Each row is a point. Each copy is the shape, with its points in the same order, stretched, turned, moved and blurred by noise. Some copies are also mirrored. Which?

Shape (9 x 3):
[[ -8   1 -23]
 [-12 -12   3]
 [ -6 -15 -18]
 [ 32   4   4]
 [ -2   8  26]
 [ 41   6   2]
 [ -8  -6 -15]
 [-13  10   1]
 [ 60  -2 -15]]
Copy 1 (9 x 3):
[[ -2  -6  -7]
 [-10   3  21]
 [-16   4  -3]
 [ 13  28   5]
 [ 12   8  40]
 [ 17  37  -2]
 [-12   1   2]
 [  6  -8  16]
 [  7  51 -20]]
Copy 1 is: mirrored
Copy 2 (9 x 3):
[[-22   5  -6]
 [-13  -3  17]
 [-26  -8  -1]
 [ 17 -23  -9]
 [ 19   0  23]
 [ 22 -28 -14]
 [-19  -1   3]
 [ -2  11  12]
 [ 14 -45 -33]]
Copy 2 is: only turned

Shape:
[[-25  17  18  31   9  23]
 [ 38   9 -21 -15 -40  -2]
 [-17  -4   2 -11 -11   4]
 [ 15   7  16 -21  16  -7]
 [-35  41  28   2   9  26]
 [ 10  -4  -8  -2 -35 -23]
 [ 42 -13 -26 -10 -16 -17]
 [ 18 -12  21 -18  -2   5]
 [ 32 -13 -33 -38  -6  -2]
 [ 20   9 -23 -16 -12 -24]]
Copy 1:
[[  5  10 -10   9 -18  48]
 [  5  11  34  -9 -19 -59]
 [ -3   3  -8 -22   5  -1]
 [ 30   3  -6   3  24  -9]
 [ 22  46 -19  -5  -5  51]
 [-15   1  -7  -8 -17 -46]
 [ -3 -21  27   4   7 -60]
 [ 32 -15  -3 -15   5 -13]
 [  4 -12  39 -16  33 -52]
 [ -8  10  11   7  15 -48]]
Copy 1 is: mirrored
Copy 2, 10 rows:
[[-24  -5  47  20  -7  -4]
 [ 37  34 -16  -5 -20  24]
 [ -6  -8  -4  -6   7  15]
 [  7  10  -2   3  31   5]
 [-43  12  18  40   7  -8]
 [ 31   5 -20  -3 -17   8]
 [ 43  16  -5 -30   2   8]
 [ 10  -2   7   5  25  26]
 [ 28  25 -14 -38  16  23]
 [ 23  17 -16 -23   3  -1]]
Copy 2 is: mirrored

Shape, 14 rows:
[[ 10  14  -6 -10  20 -11  -7   3]
 [ 21  13  -6  -9 -26 -25 -11  26]
 [ 29  53 -15 -26 -27 -16  28  39]
 [ -6 -13  26  15  22  18   8   0]
 [ -2  -5  18 -26   4  -3  -7 -25]
 [ -3   9   3  -7  -8  15  -6   7]
 [ -7 -40   5  -6  27  35 -14 -11]
 [ -1 -13   8   5  -6  -8  40  24]
 [-27 -11  15  -3  16   8   7  26]
 [ 18  22 -15 -23 -16  -8   1   9]
 [  3  13   7   7 -13   5  -6  -7]
 [  0 -15   4  21   7   8  26   9]
 [ -2 -21  30  16  23  11   9  15]
 [ 11 -22  33  -1  16  21  24  35]]
Copy 1:
[[ -3  12  22   0  10 -15 -22   2]
 [ 10   5  11  23 -11  21 -10  20]
 [-12  27  23  14 -44   8  15  44]
 [ 20  -2 -10 -24  25 -26  -1 -26]
 [ 13  -9 -20   2   1 -42 -26   9]
 [  4  11 -15   2  14 -12   4  14]
 [ 12  -9 -22 -33  60 -24 -24  -5]
 [ 16 -30  13  -6  -1  -4  11  -6]
 [ 29  -8   8  -9  33 -29   7   3]
 [-11  10   6  14 -12  -1  -9  31]
 [ -2   8 -19  11   0  -7   4  -5]
 [  4 -17   6 -15  18  -2   7 -22]
 [ 33  -5   0 -30  27 -19  -3 -26]
 [ 41  -3  -5 -48  15 -15  -1  -3]]
Copy 1 is: mirrored
Copy 2, 14 rows:
[[  1  21   4 -14   5   2 -20   1]
 [-10  15  18 -15 -27 -14  19  29]
 [ -4  31 -34 -26 -11  10  13  50]
 [  4 -20  12  20  17  14 -20   6]
 [-33   1   9  11  19  11   0  -5]
 [-12  11  -4  20   3  -5   1  17]
 [-23 -16   8  42  -3   7 -27 -26]
 [  2 -35 -11 -11  -8  12  11  18]
 [-10 -15  -6  10   9 -19 -22  21]
 [-13  23 -12  -5  -9   4  12  14]
 [  2  10   9  16   7   3  14  15]
 [ 17 -29  -2   4  -3  15   2   4]
 [  1 -27  20  10   6  10 -26  15]
 [-16 -30   1  17 -10  24 -27  29]]
Copy 2 is: only turned
Copy 3 (14 x 8):
[[  2 -17   5   2   2 -13  14  26]
 [ 15  12 -37  -5 -23 -20   0   7]
 [ -1  25 -28 -31 -56 -42  33  21]
 [-15 -11  25  25  12  17   2 -19]
 [ 14 -30  22   8 -17 -17  -4   1]
 [ -1   5   3  -7  -1 -14 -11   7]
 [ 12 -17  38   2  39  26 -20   7]
 [-20  -4  -7 -10 -32  20  20 -17]
 [-28   0  12  10 -15  16 -11  18]
 [ 14  -1 -12 -24 -21 -26   9  19]
 [ -3  -7  -5   2   0 -17  -3 -13]
 [-22 -10   4  -3   5  23  17 -23]
 [-13  -2  18  33   8  24   2 -17]
 [ -2  21  20  24 -14  19   9 -13]]
Copy 3 is: only turned
Copy 4, 14 rows:
[[  4  13  -8 -12  17  -5 -11   2]
 [-16  21  34 -22   0 -10 -20 -12]
 [  2  42  38 -27  29 -47  24   1]
 [-17 -24 -16   8   0  17  -4  33]
 [-28 -17 -19  -6  12   4   0 -10]
 [-17  16   3   2   3   0   9   1]
 [ -7 -12 -35   4 -11  45   6  10]
 [ -8 -23   9 -10 -17 -14   6  24]
 [-30  -1 -19   0 -19  -4   0  28]
 [ -2  24  15 -17  18 -17  11 -15]
 [-15   3  11  10   6  -1  -1  -6]
 [  5 -21   1   6 -13   6   2  24]
 [-23 -27  -9   0  -8  21 -14  41]
 [-25 -23   0 -18  -4  24   9  53]]
Copy 4 is: only turned

Shape, 14 rows:
[[  6   2   6  -5  -7  16  12  -8   3]
 [  4 -16   7 -14  -3  -4  -1   6 -11]
 [ -7  29  -1   2  13  -4 -16  -2 -17]
 [-14  25 -35   1   6 -15 -15  31   1]
 [ 26 -10   0  26   1 -18  18 -16 -14]
 [-10  45 -21 -21   4 -22  -8  -2  -2]
 [  6  13 -20   8 -26  -9 -23  -8   6]
 [-26 -30  -1   6  -1  -2  15   9 -24]
 [ 25  -7  -2   6 -23 -11  -1 -16 -18]
 [ 10  -8  -1   0 -17   5  -9   4   7]
 [ 39  -5 -11  -5   6   8 -18 -18   5]
 [-29 -33   6  15   7 -25  13   0  -6]
 [-15  33 -10 -16  -9   1 -23   1   0]
 [-24 -25 -29  14   8 -14  13  -1 -18]]
Copy 1:
[[ 10  15   0 -15   2  11  24  18   8]
 [-10  -9  15 -13 -10   2  12  30   0]
 [ 13  -6 -14   8   8  13 -21 -13 -34]
 [-38   8 -25  16  -1 -32 -39  -6 -26]
 [ 20  -6  -9 -14 -42  11  41   3   2]
 [ -1 -12 -43  -3  11   5 -41  -4  -9]
 [ -8 -21  -3 -32  21 -16   2 -25   0]
 [-10  12  40 -11 -34 -21 -14  23  -9]
 [ 13 -32  -4 -45 -12  -1  36   7   0]
 [-16   0  13 -20   8  -6  22   8   6]
 [ 13 -37 -12   9  14   4  60   9   5]
 [ -9  10  45   4 -42  -4 -21   5  16]
 [ -6  -8 -12 -13  33   0 -33  -9 -15]
 [ -5  -4  23   6 -37 -38 -16   8  -4]]
Copy 1 is: only turned
Copy 2 (14 x 9):
[[ -9 -11  12 -13  10 -14 -25   2  -9]
 [ -7 -10   5 -11   1 -11   3 -17 -27]
 [ -9   3  -5 -27 -17  15  17  30  -1]
 [ 15  35   3 -12 -27  12  23  29  16]
 [ -8 -29  23   0 -10   9  20 -10  14]
 [ -4  17   8 -41 -35  18   7  22  -3]
 [-20  -9 -11 -25 -24  19 -25   2  15]
 [  5   2   2 -19  15 -36  26  -8   1]
 [-32 -35   9 -13 -22   4 -12 -24  -2]
 [-11 -11  -4  -7   0   0 -21 -10  -7]
 [ -7 -32   2   5 -24   6 -33   5 -16]
 [ 21  -2  -2 -28  27  -8  40 -13   9]
 [-13  13  -9 -40 -15   8 -18  19  -8]
 [ 21   6   7 -25  -8 -28  34   9  23]]
Copy 2 is: only turned
Copy 3:
[[ -3  -2 -13  19   1 -19  -4   9   6]
 [-18   1  -5  14  19  -9  13   7  -5]
 [-11  23 -16 -24  12  -7  -2   0  19]
 [ -8  15  11 -56 -23 -13  20   1  15]
 [ -8  26  -9  25  -2   8 -15  -3 -27]
 [ 11  32 -12 -53  -7 -41  18   1  13]
 [ -4  26  18 -10   0 -17 -13  18  13]
 [-30 -18  14   2  17  -8  -4 -25   0]
 [-18  32  -5  27   8 -14 -11  15 -13]
 [-11   0   6  15   6  -7  -3  22   3]
 [  8  39  -3  43 -12  19  14  23   8]
 [-10 -19  26  -9  31   7 -11 -34 -10]
 [ -3  13  -3 -35   9 -34   3  12  28]
 [-12   7  32 -13  -8   1   3 -40   6]]
Copy 3 is: only turned
